Each wall is flat, endless, passes through zero and stands at right angles to its row. A trip goes straight from one point to another. Which walls does it cross, in order?

Walls:
(1): [-24  38]
(2): [-28 -64]
Trips:
[-34 -10] to [-5 13] => 2
[ 65 -18] to [ 28 -64] => 2
[ -7 -23] to [-42  70] => 1, 2
[ 11 -30] to [-17 -34] => none
[-32   6] to [-34  18] => 2
[75 17] to [ 8 16] => 1
[42 62] to [-71 -24] => 2

Walls:
(1): [-15  30  41  58 -12 -95 -47 -18 -53]
(2): [ 10 -30 -38  10  13 -32 -99  10  50]
(3): [ 13  16 -44  29 -25 -17  38 -97 -86]
Trips:
[-23  -8  14  44   0 -35 -17  30  13] to [-14  18  28   0  20 -35   5  59  -1] => 2
[-40 -20 -11 -11   4 -33 -18 -43  43] to [-19  10 -18  11  10  -6 -48 -39  -9] => 3
[ 83  72  74  36  47 -32  -7  45 -34] to [  2  48  40 -18 -19 -27  55 -23 -90] => 3
[-64 -61  -6  38 -25 -44  47  29 -41] to [-49  -9  38  14 -86  18  52 -20  14] => 1
[ 23  -5 -67 -43 -28 -17  -1   6  18] to [ 15 -39  24 -22 -41  25  76  63 -15] => 3, 2
[ 26 -38  24  22 -47  13  -2   8  19] to [-21  82 -25 -30  19 -45  45  36 -26] => 2, 1, 3
[ 34  -1 -32 -65  54  74  40 -15 -22] to [-19  18 -28   3  22  59 -21  21   3] => 3, 2
[-114   31   17   30   94   -5   -9   19  -55] to [ 21  -1 -10  28   6  29 -71  -3  53] => 2, 1
[-10 -12  13  37 -15 -49 -30  -2  15] to [  4 -47   7 -58  31   4 -43  53 -39] => 1
[ 10 -89  -8 -31 -63  66   8 -35  -5] to [ 16 -40  22   1 -31  93 -40  18  32] => 3, 2
[-24 -28  61  27 -48 -23   1 -28  -7] to [114  -3 -47 -68  13  26 -70  -6   4] => 2, 1, 3

Walls:
(1): [-64  18  52  -5  26  18  33  15  44 -48  40  32   8  21  33  -3 -32  65
  37 -44]
(2): [ 46  16 -28 -41 -12   1  54  23  -4 -15 -40  39  -8  37 -33 -25  -2  28
 -36  12]
(3): [  3 -31  24  -9  15 -26  14   6  12  49  -9   1   6 -25   1  27 -30 -18
 -13  32]
(4): [ -4 -14 -21  66  15 -10  11 -34  19 -28 -11 -48  -1 -37   6 -14  45  45
 -25 -52]
(5): [ -8  12 -18 -10 -12  68 -20  19  49 -34 -15 -11  17  35  62  31  43  41
  22  -4]
Trips:
[ 17  31  -1   8  23 -68  -3 -69 -49 -35  -8   2 -15 -22  17  27 -13 121
   8   9] to [ 68   2  -5  10 -15 -13  22 -24   5  -4 -12   2  29   7 -19 -13  53 -18
   4 -23] => 1
[-44  38  -8  -4 -43  14 -12 -11  21  -9 -22 -44   0 -18  53 -51  -7 -25
 -11  19] to [  5  30   8  12  36  43  -7  -4   4   3 -43  49 -13  24  27  27   1  50
  -9 -17] => 1, 2

Walls:
(1): [ 18   0  29  16 -36 -29  13  32  61 -31  80  48  55  45 -10   0  37  -4
  18  20 115  42  27 -21 -87   8   9  22 -26 -50 -56  -3 -40 -63   7  38
  43  48 -25 -10  11  32  58 -33 -28 -43  -6  15]
(2): [  9 -18  -3  -3 -11  18  -4  19 -20  49  47 -19 -40 -21  20  27  -2   0
   2  67 -14  15  45  -9  34 -76  72 -29 -53  43 -13  33 -36  46  38  -8
 -48 -29  17 -23   7  -8   2   8   2  15  17 -25]
(3): [ -26   34   18  -47   36    5   39  -32   25   10   44 -106  -15   -4
   23   18   43   44  -11  -75   24  -59   15  -43   26   81   -4   -2
   -5   -4  -53   -5  -12  -33    9  -47   -2  -24   40 -100   25  -32
  -27    0    3  -20    7   37]
Trips:
[ -4  56  49  24  -4   9   0 -44 -15   3  -7  54  11 -55 -43  43  47  45
 -15  48  50  13 -41 -20  17   0  18  -5  -1  30   2  12  44   4  50 -66
  31  48  -9  48  24 -13  -8 -27  73 -57  27 -32] to [-26 -10  24   0 -38  -9 -12 -15  -9 -20  18  -6 -26 -81  28  10  -7  47
  18  27  39 -49   0 -39  -8  51 -22 -11 -68 -39 -40   1 -16  21  33 -34
  10 -99  37 -24 -39  -3 -15  33 -67  35  34  -2] => 3, 1
[-54  38  25   4 -90  49 -81  -8 -39  -8  44   0  36 -30 -10  54  52 -49
  29   7  28  -3   5  11   3 -57  56  73  30 -12 -47 -37  12  63 -60 -30
  31 -18  33  95  11  61 -92  34  23 -50  31  22] to [ 26 -45 -57  13 -26  27  48 -32  39 -15 -43  -4  99  -2  -3  40 -12 -30
  -9   1  18  17  -2 -36 -43 -19  75  -5  36  17  26  33  46   1 -37   3
  -5 -17 -14 -39 -35  16 -23 -36 -19  42  35  51] => 2
[-10  37 -29  50  -9  18 -69  18 -96  32  21  57  44   0 -43 -40   7  -3
 -39 -23  34  35 -43  18 -54 -52  -5  25  83 -30 -11  -5 -16  35  15 -73
 -64  65  40 -21 -66 -16  19  47  -1  19   4  50] to [ -29  -65    4   10   -6  -76  -38  -32   -6   10  -30  -76   41   76
  -18  -48  -32   82   -4  -17   73 -109  -16  -58  -44   31   21   66
  -41   -5   57   14   29  -62   -7  -64   46   -1  -65   20   84  -18
  -61    0   -3  -29   28  -16] => 3
[ 23   7 -15 -16  -7  11  -7  13 -48 -13  31  28  12  60  20  13  35 -18
  33 -69  50  12 -37 -49  15  30 -56  20 -48  47  48 -52 -11 -13   1  43
   9  -2 -54 -11 -83 -19 -57 -35 -17   1 -25 -37] to [ 80  47   9 -68 -47  -4  20  -4  17  97 -14  15 -61  48  41 -50 -23  44
  57 -24 -54  -8 -15  -4   2  70  53 -48  11  -4  -5 -62  58  30  61 -92
  31 -58  -9  55   4  14   5 -12 -14 104 -44 -48] => 1, 2
[ 19  27  -8 -93 -36  13 -42   0 -22  63 -27  -3 -37 -14 -18 -72 -69  68
  80 -17  14  48 -16  45  41  -9   9  29  34  13  -6 -17  34  40 -35  23
  28 -59  62  15   7  -5  15 -22 -14  40  14  13] to [ 19  -2  29  15 -49   5  30  10  13  -9 -21  16 -49  41  11  -2 -24  -6
  -1 -29   5  38  25  21  14  20   8  -1  69  10   8  25 -12  60   8 -36
 -31 -12 -47  31 -32 -41 -13 -24  24  26 -39 -40] => none

Walls:
(1): [-75   6 -14 -48  44 -14  12 -90 -51  26 -23   2 -18   2  -9  -6  72 -42
 -76 -11  -1  16 -16  18  -7 -65  19 -15  -6  12  14  49  13 -14  33  -2
 -21  -8  29  40 -43  25   6  50  71  30   9 -27]
(2): [   7  -21  -62   -4   12   18   -8   53  -11   19   75    5  -12   23
  -49   -3  -26   21   31  -73  -48   29   33 -100  -24  -35   11  -20
    3  -61    6    1  -23   25  -30   15  -52   67   73  -18  -30  -56
  -47   81   18  -15    2    5]
(3): [-64   7  56   4  31  56   2  51   0  14  -8  65 -42  41  40  51  24  16
 -13   6  -8  69  27 -11   2  15   8   2  29   3  17 -11 -19 -23 -27   0
 -14  44 -33 -52 -28  44  24  27  53 -33  61 -54]
(4): [  -7  -21  -14    8  -17    0    5  -62    1   29  -64   46  -57  -23
  -24  -45   -5   34   66  -19  -11   50  -17   10  -25  -30    4  -29
   -2 -121   30   33   33    3  -11  -53  -29   88    6   -6  -12  -37
  -26    5   56   -7   15   21]
Trips:
[ 40  12   2  33  32 -45  37 -23 -58   0 -25  -5  -3  18  67  52  19 -42
   6 -23  -3  55 -13  31   2 -44   7  60 -11 -44  82  18 -13 -39  11  32
 -14 -16 -31  42  -8  37  59  -4  14  17 -13  -6] to [ -26  -28   -6  -43   58   -8   41   32  -39   58   -9    7  -21    5
  -39  -13   27  -18   16   23 -119   -2  -12   31  -19  -33   63   19
  -35  -28   58  -57    6   11    0  -21   -1   -2  -69   12   -2   20
    5  -22   14    5  -77    3] => 2
[  17    2  -34   -8 -101  -38    1  -43   13  -57  -53  -28   94   15
   37  -18    2   40   18   19  -31   26  -15   61   -6   27   55  -17
  -42    3   47  -18  -22  -13   41    9  -28  -31   31   15  -13  -34
  -42  -42   19   61   53   23] to [ 47 -20 -46   0  51  30 -40 -10 -22   7  -4 -59  18 -57 -32   9 -44  28
   3  41  39  14   4  13 -23  43 -12  13  68 -18  -7 -28  -8  39  16 -13
  61 -51  -1  16 -47  26   3  -6 -31 -29   0  28] => 4
[-93  -8 -11  -1  42 -61 -41  55   6  32 -60  10 -30 -67  40  29 -26 -28
  61  20  -3  -7 -14 -42 -20   9  27  17 -28   2   7   5  52 -33 -65 -11
  51 -37 -22  34  -9  23  37 -18  23 -11   1 -62] to [ 35 -13  13 -45 -39  29 -22 -17  17 -20 -20 -18 -37  10  25 -51 -40  58
  24 -27  21  45   3 -12  39  32 -44  31  39  72 -14 -13 -36 -40  26  29
  12  43  34 -57  32  14  14 -31  53  44  33  55] => 1
[-13  48 -27  -1  25 -55  36 -13  -9 -15 -42  16  -5  23 -33 -51  64  44
  -4   3  26  10  66 -45 -11 -26 -52 -34 -36   4  83  -3 -11  38 -76  19
 -73 -36  60 -19 -24  64  44  40  45  -6  -9 -42] to [-27 -23   5 -51 -31  34   5  27 -72   4  -4  70  52  27  20 -17 -16  22
 -89 -53  35 -50 -34 -31 -55 -42  17  23  26  63  14  39 -35  34  10 -35
   4   4 -54  -8  15 -98  19  34 -29  -4  85  -5] => 4

Walls:
(1): [  4   6 -43  18  57  24 -23 -18  -7   3  65   0  58   2  -6  76  40   8
  29  23  27  18  34 -43 -30 -44 -11 -14  -4  11  41  14 -17  30 -20  22
 -45 -39 -18  33  37 -15   3 -54  52  49  24 -54]
(2): [ 19 -23  -6  43 -52  18 -13  34  -4  45  34 -21 -20 -50   7 -80  46  18
 -56  23 -90  46  15  -7 -29   7 -11  38  28 -29   4 -38  11 -23   5 -13
 -38  29 -56  13  -5  41  12 -59 -16  43  -9 -48]
(3): [ 19 -36  39  -5 -75  21  55  89  39 -40 -46 -36   6 -26  64 -24  56  -7
   2  11 -76 -26 -23  27 -15 -37  27 -11  41  -2  24 -58   4   3  -4 -57
  -2 -29  -9   0 -46 -26 -14  11 -12  76 -48  82]
(4): [-22  38  48 -12  28   5 -10  47  57 -64  10  49 -30 -31  -9 -66 -10 -23
 -13 -40  13  16  29  24  -7   2  40  17  12 -27 -24  46  -7   7 -14  -7
  79 -12   5  39  40  77  20 -36   6  18   0  23]
(5): [-19  49 -41  -6 -65  67  -4  -7  38   0 -13 -52  27 -59  17   1  25  56
  35 -49  -8 -18 -57  27 -46  60  31  33 -15  -3   4 -17  12  -2   7 -37
 -52  49 -19 -23 -50 -57 -42  45  11 -61   8 -32]
(6): [ -24   36   -4   48   -1   41   69    8   -2  -31    3  -26  -21  -10
   32   56  -28  -24  -13  -20   51  -28    7  -19   -1  -11 -101   -6
  -26   62  -66    4    9   31  -28  -28  -36   15   -2   29    0   40
   69   24  -27  -14   37   42]
(7): [-33   9  -6  40  -9  13 -35  18 -24  11 -39 -22 -34 -26   7 -52  -2  39
 -62 -16 -75  32  28  22 -37  20  -5  -2 -36  -8 -40  13   1  34 -42   0
 -93  29  50 -10  39  30  73 -73  27  38  -9  48]
Trips:
[-51  -9  34  19   6  38   5  17  -6 -17  -3 -10  -5  41  34  35  14  11
 -34  16  41  -1 -49   7  31  34   2 -21 -28   8   5 -16  17  41  27  69
  46 -11   1 -38 -52  18  25  17  14  10   6 -12] to [-51 -50  49  33  16 -58 -35 -53   4  11   4  42  -1  -4  17  11  70 -48
  17  -5 -70   2 -12  53  -7  15  10 -34   4   6   1 -40  15  45  40   8
   0  69   7  42  -2 -24  35 -11  -4  13 -15   7] => 3, 7, 6, 2
[ 34 -14   5 -47   6  80 -18 -43 -12   8  20 -29  13   0 -42 -42 -39 -10
  49 -78  42  38   7   6  28 106   0  14  67  22  26   2 -67 -70 -38 -22
  -3  31 -15  53  41   3 -13  71 -35 -79   2 -28] to [ 15  82  34  -2 -39  -1 -22  27 -34 -27  39   5  47 -46 -20  24 -39  27
 -12 -10 -27   8  16  23 -20  30  20 -10  -1  18  29 -24  41 -32  17 -16
 -42 -29 -11 -33  22  50 -43 -48  40   6 -54  21] => 2, 7, 1, 3
[-69  -4 -17  42 -36  30   4 -19   8 -22  35  -4  48 -19  42  85  27 -80
  -6  37  22  46 -61  32 -70  38  29  48 -14  26  12  41 -36  18 -75  21
 -34  22   3 -39 -30  30  48  30 -66 -45  41  -6] to [ 28  31   1 -16 101 -11 -10   5  21  15  12 -44  21 -20  48  -5 -70  28
 -20  -6  13   4  -9  -9  17 -21  -1  -4   5 -23 -27 -56 -60  25  -6  14
  46 -44  51  35 -21  29 -33 -61  19  17  41 -14] => 4, 7, 5, 6
[ -5  36 -61 -20  -8 -30   9  31 -51  16 -38  17 -42  33 -50 -22 -35   3
 -37 -46 -15  -2  38  36  -3 -23  30 -23 -47 -43 -25 -37   5  23  47  65
  27 -20  20  26  49  48 -70  -8  -9  -8 -18  19] to [-36  29  18 -27 -46 -32 -58  -9  -6  19 -50   6   3 -53 -10  57  22 -39
  43 -26   5 -38  59 -90  56  27  -7  25  27  56 -43  11 -32   5 -74 -23
 -45 -18  27 -97  61  73  12 -25 -59 -31   9  44] => 6
[  10   65   33  -42  -43  -37   28  -13   44   42    7   26   -1 -108
   58    2   51   31   48   -2    3  -14   59  -58   -8  -24    0    5
   37  -50   67  -16   30  -39   16   -7  -28  -68  -38  -13  -18   -7
  -33  -14   62    1   -9   44] to [  26   10  -71  -12   -1   47   20  -22  -93  -17  -33   49    2  -35
   33   13   42    0    1   65   35   13    1  -28  -23   34  -77   -7
   14  -26    3   -2   24  -26    5 -110   49   17   95   51   -8    5
  -18   15   46  -34   39   19] => 4, 6, 2, 3
[ 20  26   8  -3   0 -16  56 -29 -66 -12 -31 -15 -24  -4 -46  -4 -30  18
 -13 -16  25  65   4  47 -36  -8  -6 -51 -78 -57  70 -23 -30 -45 -26  35
  84  26   2 -18  17  66   4  89  17 -29 -60 -10] to [-29  -5  23  42 -53 -15 -27  91  -4  13  16  11 -60  17  -4  38 -15  -7
  22   6 -12  70  14  58 -25 -26 -22   4   4  33 -64 -36  15  35 -37  42
  37  45   3  22 -48  16 -66 -29 -27 -33  -4   3] => 6, 2, 7, 3
[  -3    4   39  -38   35  -12    5   84    8   18   56  -47  -48  -72
  -24   37   -7  -23   28  -37   -3  -12  -18  -15  -62  -54   41  -16
   -3  -12   10  -28   17  -27   -7 -121   14  -18  -34    7  -45  -17
   47   25   -2   22    8   56] to [ 41 -15  10  51  45  61  77  19 -38  84   4 -27   2 -52 -55   1 -53  66
   4  98  22  30  -4  46  16  -4  24 -27  -7   2   4 -51  85 -11 -48 -50
 -42  26  32   0  15   9  68 -70  55 -45  45  -8] => 7, 1, 4, 3

Walls:
(1): [-67 -36  32  45  98  -4 -30  15 -14  44  20  -8  35  44  44  32   4  -5
 -12  45 -12  14  -4 -35 -12  44 -25  13 -42 -59 -35   7  -2   6 -25  22
  -7  41  24 -24  18  37  39  40  41  22  36 -48]
(2): [ 18 -16 -62  23   5  15  41  36  41 -30 -29 -36 -33  -8  -6  18  22  56
 -89  65 -10  -2 -49 -21  50  28  -4 -47 -12  -2  65 -52  -1  -6   8 -37
  35  58 -34 -78  50  -9 -12 -13   7 -16 -51  17]
(3): [ -46  -43  -59   44   27  -52   17   22   67  -46   -6  -10   19   11
  -60   21  -26    3  -31    7   26   17   31   16   -2    2    1    1
  -46   28   -5  -17  -33 -101   62   41   43   -7   29   -8   27  -36
   42  -56    4    5    2  -11]
(4): [ 27 -58  58 -28 -37 104  21 -31  30   2  14 -17  -4 -14 -37  15  33  28
  53  29 -59 -62 -23  50  47 -37  15 -56  51   1 -36 -17  39 -52 -52  46
 -29  50 -30  10 -70 -40 -34   7   6 -41   7  -3]
(5): [  9  -8  26  10 -10 -18 -20   3 -51  12  69  -4  26  65  27  36 -29 -21
 -11   2  25 -25   3 -41  17  66  34  13  65  15 -19 -17  16  30  48 -69
  23   3 -35  67  40 -32 -12  -3  -5 -64  55  14]
(6): [-25   3  29  31  -7 -31 -31 -58  16  47  42 -38 -50  25  34  20  39 -53
 -35 -63   4  20 -36  -7  35  23  50 -45 -16   4 -21 -23  61   0  81  51
 -15  67 -20 -24  19  65  -9 -24   3  15 -26 -21]
(7): [-12   0 -36  88 -11  76 -20  32   9 -59 -35  67  49  23 -10 -26  39  25
  -1   2  68  15  12  45  12 -29  30 -23  45 -33  34   7  35  34  46  58
  32  46   6  -3 -41 -13  -1  30   1  19 -46 -64]
(8): [-24 -62 -50 -47  50   0  37  26   5   3 -22   0 -11 -13  13   1  12 -11
 -82 -47  21  11  16 -31   6  45 -55  51  12  14  19 -32 -12  22  34 -57
   2  31 -31 -52  30 -12  46 -41 -12  -2 -25  37]
Trips:
[ -3  -2 -35 -16 -54  14  15   4 -32  28   5  -7   6  71   9 -13 -13 -23
  27  -7  24  13 -51  32 -34 -23  -2 -42 -20  87 -39  17   7 -20  -2  37
  31  -2 -11  55   1  19  23  58  18 -31 -92  15] to [ -11  -48   42   50  -39   11   -4    5  -13  -34   16   -5   -9    4
  -27  -38   42   25  -31  -25   10  -24  -43  -11   46   -8  -29 -115
    1  -34    9   35   -9   10  -34  -15  -18  -16   27  -24  -32   38
  -62  -30   -6    5    7  -42] => 5, 2
[-23  28 -34  47  -8 -66  11   2  37  -3 -16  -1 -75 -35  33 -35  47  23
 -40 -96  22 -21 -16   5  68 -22  -1 -28  52   3 -42  -9 -19 -11   5  19
  22 -60 -16 -49 -11   1  11 -24  15  59  24 -52] to [-71 -27 -34  11  40  -9  -5  62  17  65 -19  25 -30 -25   4  26 -22  20
 -36 -56 -23  30  34  15  -5 -32  42  14   1 -85   7 -34  56  46  18 -19
   0  19   9 -19  25  13  85  58 -40  62   9 -51] => 1
[ -1  34 -61   2 -40  17 -19  17  -9   7  57  49  23 -60 -27 -44   3  31
  43   4  -8  -3 -55  53  10 -72 -45  46 -28 -55  17  15  38  31   2  52
  73  -1  19  37 -23 -56  30 102 -33  -1  14   2] to [ -15   44    9  -16  -17   12 -113   22   29  -53   41    5  -22   24
   -4   44   23   -7  -23  -40   13   35    9  -28   68  -30    9   41
   -9   57   -2   59  -89  -39  -64    1    1  -12   17   -9   21  -36
  -10    2  -17    4   60   20] => 3, 4, 7, 5
[-30  45  47   6  10  -5  22 -32 -37  13  29  17 -41  -9 -68  -6  24   6
 -13 -21 -13 -31  10  -2  14  10   8  15 -30  -7  52 -11 -41  -2  28  30
  -4 -42 -35  -2 -14  43 -28 -70 -24   5  -1 -24] to [ 29 -29  36  31 -27  40  35  34  22  11 -71  53 -50 -31 -11  -9  11  43
  39  12 -95 -40  18   3 -23  18   2   0  24 -19 -22 -10  32 -31  -7 -25
  10 -62 -46 -59 -19   9   5   1 -25  21  40  33] => 4, 3, 6, 2
[  6 -14  49   5  -7  10  20  15 -53 -57  37  41 -15 -18 -31 -22  -8  18
  59  10 -26 -92  29 -10   0  35  -8  34 -72 -37  54   8   2 -70  -3  41
  34  36 -24  13 -93 -46 -46 -58  38 -49  -5 -61] to [-20  11  -6  -7 -75 -47  44   8 -20  10 -16  29  15   3  19  35 -85 -36
 -29 -11  -8  -8   7  -4 -47  -4   3 -50  -3   6 -27  -5  32 -15  11  28
  10  -3  -9 -76 -45  47  19  27  19 -40   9 -22] => 6, 7, 1, 4
[  4  11  25 -33  56 -30 -28 -17  31 -15  -1 -48 -44 -11   7  28 -40  -9
 -55  -7 -37  57 -31  27  36 -10 -42 -11 -10 -11   2 -21  19  37 -73   2
   7  16   5 -46   7   6 -31  35 -14  70 -44 -30] to [ -6  37  -8  -4  15  28 -19  26 -10 -15  21 -70  43 -33  27 -11  48   9
 -38 -86  -1   8  25  47 -25  15  40 -78 -22  45 -20   1  34 -34 -56 -50
 -29 -16  11  -2  -4  -5  37  24  -3 -21 -20 -68] => 4, 8, 7, 2, 1

Walls:
(1): [  7   1  24  -5 -57  19   7 -38 -54 -52  58 -16   5  -3  23 -32  44 -20
 -45  -8  60 -47  31 -20  -3 -76   3 -34 -22 -85  12  48  51  17 -14 -13
 -48 -93  16  54  57 -28 -20 -69  15  62  51  20]
(2): [  -9   -7   -9   40   86   43  -18   18  -15   50   46   16   21   22
  -54   56   35  -11   23    7  -21  -29   34  -39   26   41  -16   15
   11   30   41   -7   -3  -44   79    1  -71  -18  -70  -79    6    8
  -77  -64   16   19 -100   12]
(3): [ 15  33  47  52  -7 -50  22 -17 -25  15  11 -22 -21  69 -13  28  -2  17
 -56 -36 -70  72 -23  28  -7 -40  18 -33 -15 -17   6  72  26  72  -5 -46
  51  16   4 -56 -58 -34  62  16  -7 -40 -21  35]
(4): [-31  29 -22 -47  27  23  26  60  10  51 -98  16  49 -98  15   4 -27 -31
 -15 -10  22 -23 -17  30 -34  28  52  -1  -5 110  56   0   2  83 -76 -10
 -26 -33  29 -14 -34 -53  23 -53  44 -24 -12   5]
(5): [-97  15  34  79 -40 -37 -16 -12  13 -16  23  24 -72 -49 -41 -19  12 -60
  14 -26  29  12  37  37  54 109  49   1  65 -19  -8  14  17  45 -27  53
 -92  98 -57 -46  30 -25   3 -43 -70 -29  40  20]
(6): [ 64  -7 -17   2 -25  42  -3 -38 -16  56  15  14 -38  42   2  45 -13  22
   5 -16 -30  89 -24  53   1 -36 -29  27 -37  30   3 -40 -18  -1 -65   9
   3  57 -26  63  26   2 -21  10 -45  45 -39 -38]
(7): [ 34  39 -15 -13  19 -39  -7 -36  16  22 -11 -31  35  26 -67 -39 -39 -20
 -12 -38  14 -33  76  59  43 -67  75  22 -28   5  -9  34 -10  24  39  46
  20  22 -19  45  -4  30  67  48  45  64  19   0]
Trips:
[-30  16  -2  17  -1   1  -3 -20 -27 -37 -55   2 -65 -20 -23  27 -29  11
  41  18   9 -34 -49  19 -24  66 -18  12  -4  15  44  43  23  96  20 -45
  77  53 -26 -31  23 -28 -46 -29  96  40  18  19] to [ -62    6   60  -25   -4  -72  -21   57   65  -89   22   61   23   36
   17 -107  102   -1   22   67  -24   -8   36   -5   58  -37   67  -15
   21   54  -21  -39   34  -67   51   23  -20   -8   47   11  -71   41
   16   28    2  -35  -42    0] => 3, 7, 4, 2
[-13  21  11  24  71  69  40 104  13  67 -10   1 -21 -25 -61 -18 -18  86
 -55 -37 -16 -47  53  90  -6 -20  23  10  81 -15  24 -12   5  21 -60 -27
  77  19  21  26 -14   3  36 -45   4 -14 -47 -41] to [ 39 -49 -54  38  38  80 102  53  41  34  10  25 -10 -23  18 -26  74  96
  71  47   2 -97 -30  57   7  35   7  43  20  71  72 -25 -37   2 -40 -16
 -52 -10  37  27  91 -88   9  -1 -33 -21 -28 -28] => 3, 7
[ 19 -11  -3 -32 -21  27  24  76 -18  -2  51  14  35  33  12 -32   5  -5
  23 -18  22 -31   7  48  40 -22  20   9  19  34  59  17 -11 -12  46 -53
  89   4 -42  10 -48  55  31  42 -11 -39   2 -10] to [-39  29  12 -32 -43 -15 -26   0   6 -15  33 -57  29 -36  -1 -54  15 -31
 -32 -42  11 -35 -63  60 -52 -88 -74  -5  28 -26 -82  21  33  91 -45 -21
 -79 -28  27 -41 -29  48 -15  -6 -53  22  40 -15] => 1, 4, 5, 7
[-22 -52   9  12  24   6 -12  -2   8  45  -4 -34 -40   6 -42  13 -16   5
 -11 -59  43 -39 -38  26  13  22  -8 -25 -15  25  38 -59  36   5 -25  19
  36 -87 -52 -23 -20  10 -10 -50 -33  10  15  42] to [-10  75 -25  27  45  -3 -74 -41 -25 -10 -35  -1 -30  -7   6  -5   7 -29
  -3  28  66  -9  37 -10   7  10 -31  17 -19 -34  44 -46  37  -8 -18  12
  25   9 -44   0 -29 -15 -22 -35 -74 111  12 -11] => 6, 7, 4
